Every row gives one point. Each copy is the shape, with its points in the same order, stretched, turned, moved and blurred by noise. Is it also mirrored, or only turned?

Shape (9 x 3)
-0.01 +0.76 -0.01

-0.16 -0.56 -0.23

+0.34 -0.79 +0.90

-0.15 +0.43 -0.28

+0.07 +0.18 -0.15

-0.38 +0.06 +0.33

-0.02 +0.07 +0.58

-0.06 -0.71 -0.53

+0.10 +0.75 -0.22
Copy 1 (9 x 3)
+0.16 +0.51 -0.19

+0.40 -0.69 -0.05

-0.51 -0.62 +1.17

+0.41 +0.15 -0.34

+0.38 +0.03 -0.03

-0.34 -0.19 -0.01

-0.41 -0.02 +0.43

+0.76 -0.84 -0.09

+0.45 +0.57 -0.22
Copy 1 is: only turned
Copy 2 (9 x 3)
-0.35 +0.42 -0.16

-0.01 -0.67 -0.04

+0.63 -0.20 +0.91

-0.48 +0.08 -0.20

-0.09 +0.03 -0.19

-0.25 -0.11 +0.45

-0.05 +0.18 +0.39

+0.03 -0.87 -0.27

-0.32 +0.45 -0.34
Copy 2 is: only turned
Copy 3 (9 x 3)
+0.10 +0.35 -0.68

+0.03 -0.71 +0.52

+0.36 +0.45 +1.25

+0.04 -0.10 -0.46

+0.22 -0.13 -0.15

-0.29 +0.32 +0.31

+0.09 +0.57 +0.32

+0.16 -1.04 +0.49

+0.30 +0.04 -0.75
Copy 3 is: only turned
Copy 4 (9 x 3)
-0.87 +0.44 +0.21

+0.28 -0.13 +0.00

+0.53 -0.80 +0.86

-0.49 +0.33 -0.09

-0.26 +0.26 +0.11

-0.39 -0.27 +0.00

-0.31 -0.32 +0.60

+0.49 +0.19 -0.24

-0.54 +0.59 +0.14
Copy 4 is: only turned

Shape (9 x 3)
+0.73 -0.35 -0.59

+0.22 -0.36 -0.15

+0.19 +0.26 +0.18

+0.50 -0.15 +0.28

-0.92 +0.24 +0.71

+0.08 +0.85 -0.48

+0.72 +0.37 -0.32

-0.56 -0.18 +0.48

+0.42 -0.24 +0.20
Copy 1 (9 x 3)
+0.24 -0.25 -0.83

+0.35 -0.25 -0.29

-0.10 -0.23 +0.01

-0.05 -0.64 -0.30

+0.26 -0.08 +0.92

-0.42 +0.44 -0.16

-0.29 -0.27 -0.60

+0.40 -0.12 +0.57

+0.19 -0.61 -0.28
Copy 1 is: mirrored
Copy 2 (9 x 3)
+0.55 +0.26 +0.71

+0.45 -0.07 +0.25

-0.32 +0.34 +0.18

+0.24 +0.40 +0.07

-0.57 -0.66 -0.48

-0.73 +0.35 +0.86

-0.15 +0.68 +0.70

-0.05 -0.53 -0.34

+0.24 +0.28 +0.08
Copy 2 is: mirrored

Shape (8 x 4)
+0.55 +0.22 +0.55 +0.20

+0.02 +0.12 +0.64 -0.07

+0.44 +0.57 +0.52 +0.09

-0.09 +0.13 -0.90 -0.01

+0.74 +0.09 +0.60 +0.10

+0.65 +0.33 -0.43 -0.60

-0.29 +0.27 -0.59 +0.01

+0.53 +0.02 +0.49 -0.04
Copy 1 (8 x 4)
-0.13 +0.27 +0.62 -0.30

-0.37 -0.11 +0.23 -0.36

-0.32 +0.49 +0.39 -0.34

+0.58 -0.06 -0.43 +0.40

-0.01 +0.03 +0.69 -0.66

+0.79 +0.54 -0.04 -0.55

+0.15 -0.06 -0.54 +0.31

+0.04 +0.11 +0.54 -0.59
Copy 1 is: only turned
Copy 2 (8 x 4)
+0.21 +0.62 +0.69 -0.22

-0.04 +0.08 +0.87 -0.11

-0.10 +0.65 +0.71 -0.13

-0.31 -0.10 -0.61 +0.12

+0.35 +0.57 +0.70 -0.43

-0.48 +0.29 -0.22 -0.72

-0.42 -0.12 -0.27 +0.25

+0.18 +0.35 +0.63 -0.40
Copy 2 is: only turned
Copy 3 (8 x 4)
+0.73 -0.42 +0.09 +0.07

+0.32 +0.02 +0.50 -0.13

+0.63 -0.19 +0.17 -0.25

-0.62 +0.61 -1.11 +0.15

+0.92 -0.26 +0.17 +0.22

+0.60 +0.89 -0.74 +0.20

-0.65 +0.52 -0.72 -0.09

+0.74 -0.07 +0.15 +0.17
Copy 3 is: mirrored
Copy 4 (8 x 4)
-0.13 +0.41 +0.46 +0.49

+0.00 +0.12 +0.50 -0.17

-0.31 +0.40 +0.32 +0.19

-0.04 -0.33 -0.83 -0.03

+0.03 +0.61 +0.53 +0.63

+0.20 +0.74 -0.50 +0.17

-0.16 -0.43 -0.61 -0.29

+0.13 +0.49 +0.42 +0.38
Copy 4 is: only turned

Shape (7 x 4)
+0.25 +0.40 +0.04 -0.12

-0.03 +0.10 +0.40 -0.35

-0.72 -0.53 -0.20 -0.34

-0.72 -0.11 -0.07 +0.18

-0.21 -0.48 +0.61 +0.60

-1.28 -0.12 +0.06 +0.79

+0.60 -0.07 -0.07 +0.32
Copy 1 (7 x 4)
+0.43 +0.19 +0.07 -0.14

+0.20 +0.01 +0.14 -0.59

-0.22 -0.57 +0.68 -0.12

-0.28 +0.07 +0.64 -0.20

-0.83 +0.32 +0.04 -0.57

-0.83 +0.52 +0.89 -0.39

+0.00 +0.11 -0.22 +0.25
Copy 1 is: mirrored
Copy 2 (7 x 4)
+0.24 +0.44 +0.38 -0.37

-0.12 -0.11 +0.36 -0.37

-0.97 -0.14 -0.43 +0.04

-0.42 +0.26 -0.29 +0.33

+0.27 -0.43 -0.62 +0.33

-0.33 +0.35 -0.68 +1.19

+0.68 +0.25 -0.39 -0.35
Copy 2 is: only turned
Copy 3 (7 x 4)
-0.02 +0.27 +0.05 -0.13

-0.40 +0.05 -0.03 -0.11

-0.21 -0.34 -0.39 +0.50

-0.16 -0.07 -0.23 +0.65

-0.49 +0.48 -0.57 +0.56

-0.32 +0.11 -0.03 +1.23

+0.23 +0.42 -0.43 -0.13
Copy 3 is: mirrored

Shape (9 x 6)
-0.32 +0.35 +0.55 +0.41 -0.25 +0.12

-0.63 -0.08 +0.17 +0.19 -0.27 +0.42

+0.24 -0.54 +0.31 +0.06 +0.49 +0.14

-0.53 +0.08 +0.01 -0.12 +0.03 -0.17

-0.80 -0.26 +0.46 +0.37 +0.54 -0.30

+0.21 -0.43 +0.44 -0.45 +0.45 -0.01

-0.11 +0.25 -0.56 -0.20 +0.39 -0.24

-0.36 +0.43 -0.48 +0.27 -0.34 -0.54

+0.29 -0.72 +0.00 +0.00 -0.42 +0.34
Copy 1 (9 x 6)
+0.00 -0.19 +0.67 +0.23 +1.08 -0.28

+0.21 +0.14 +0.99 -0.33 +0.71 +0.03

-0.44 +0.21 -0.06 -1.11 +0.21 -0.58

+0.01 +0.35 +0.51 +0.14 +0.37 -0.22

-0.45 +0.81 +0.92 -0.35 +1.11 -0.71

-0.16 +0.36 -0.46 -0.85 +0.15 -0.91

-0.29 -0.04 +0.31 +0.18 -0.53 -0.10

-0.19 +0.00 +0.54 +0.91 +0.18 +0.66

+0.00 +0.10 -0.25 -1.03 +0.12 +0.50
Copy 1 is: mirrored
Copy 2 (9 x 6)
-0.50 +0.07 +0.61 -0.51 -0.40 +0.13

-0.09 -0.10 +0.33 -0.37 -0.75 -0.11

+0.50 +0.72 -0.34 -0.03 -0.10 +0.00

-0.19 -0.31 +0.01 -0.51 +0.01 -0.26

+0.16 +0.40 -0.13 -0.79 +0.20 -0.81

+0.59 +0.38 -0.32 -0.37 +0.01 +0.21

-0.51 -0.36 -0.58 -0.05 +0.26 -0.33

-0.95 -0.56 +0.27 -0.01 +0.34 -0.38

+0.54 +0.29 +0.29 +0.42 -0.54 +0.31
Copy 2 is: mirrored

Shape (11 x 6)
-0.67 -0.60 +0.59 -0.06 -0.57 +0.14

-0.08 -0.66 -0.31 +0.47 -0.30 -0.41

+0.04 -0.26 -0.25 +0.44 +0.15 -0.31

-0.29 -0.71 +0.71 +0.48 -0.19 -0.27

+0.66 -0.52 -0.26 -0.11 -0.17 +0.12

-0.64 +0.47 +0.33 -0.19 -0.50 +0.56

-0.18 +0.61 +0.19 -0.07 -0.53 -0.19

-0.37 +0.59 -0.22 -0.30 +0.62 +0.31

+0.06 +0.11 -0.47 -0.13 +0.52 -0.06

+0.16 +0.65 -0.78 -0.66 +0.59 -0.78

+0.86 +0.08 -0.37 -0.24 +0.57 +0.17
Copy 1 (11 x 6)
+0.37 +0.23 +0.58 +0.03 -0.60 -0.65

-0.16 -0.58 -0.09 -0.56 -0.17 -0.84

+0.03 -0.53 -0.23 -0.10 +0.29 -0.44

+0.60 -0.52 +0.53 -0.18 -0.11 -0.70

+0.29 -0.28 -0.48 -0.80 -0.30 -0.09

-0.07 +0.62 +0.48 +0.81 -0.57 +0.25

-0.36 +0.20 +0.62 +0.20 -0.01 +0.39

+0.16 +0.54 -0.41 +1.07 +0.64 +0.23

+0.11 +0.05 -0.61 +0.23 +0.62 -0.05

-0.47 +0.42 -0.40 -0.02 +1.56 +0.34

+0.46 -0.17 -0.83 -0.22 +0.50 +0.42
Copy 1 is: mirrored
Copy 2 (11 x 6)
+0.24 -0.28 +0.73 -0.47 +0.02 +0.37

-0.21 -0.53 +0.56 +0.18 -0.12 -0.09

-0.02 -0.20 +0.15 +0.37 -0.22 -0.19

+0.51 -0.28 +0.87 +0.09 +0.02 -0.13

+0.26 -0.82 -0.04 -0.06 -0.61 -0.03

+0.15 -0.08 -0.12 -0.45 +0.32 +0.71

+0.03 -0.25 -0.13 -0.31 +0.53 +0.13

-0.03 +0.66 -0.79 -0.10 -0.31 +0.27

-0.13 +0.19 -0.51 +0.07 -0.47 -0.08

-0.53 +0.50 -1.02 -0.24 -0.20 -0.56

+0.29 -0.26 -0.84 +0.08 -0.71 -0.19
Copy 2 is: mirrored
Copy 3 (11 x 6)
-0.47 -0.63 +0.55 +0.26 +0.07 -0.63

+0.06 -0.42 +0.60 -0.45 +0.25 -0.08

-0.08 -0.12 +0.40 -0.28 +0.07 +0.23

-0.59 -0.19 +1.13 -0.12 -0.11 -0.39

+0.44 -0.30 +0.41 +0.27 -0.12 +0.06

-0.54 -0.73 -0.48 +0.57 -0.25 -0.10

-0.36 -0.26 -0.45 -0.10 -0.50 -0.09

-0.29 +0.12 -0.63 +0.77 +0.15 +0.53

+0.05 +0.18 -0.23 +0.28 +0.22 +0.46

+0.40 +0.90 -0.92 -0.10 +0.23 +0.30

+0.38 +0.27 +0.02 +0.57 -0.26 +0.57
Copy 3 is: mirrored
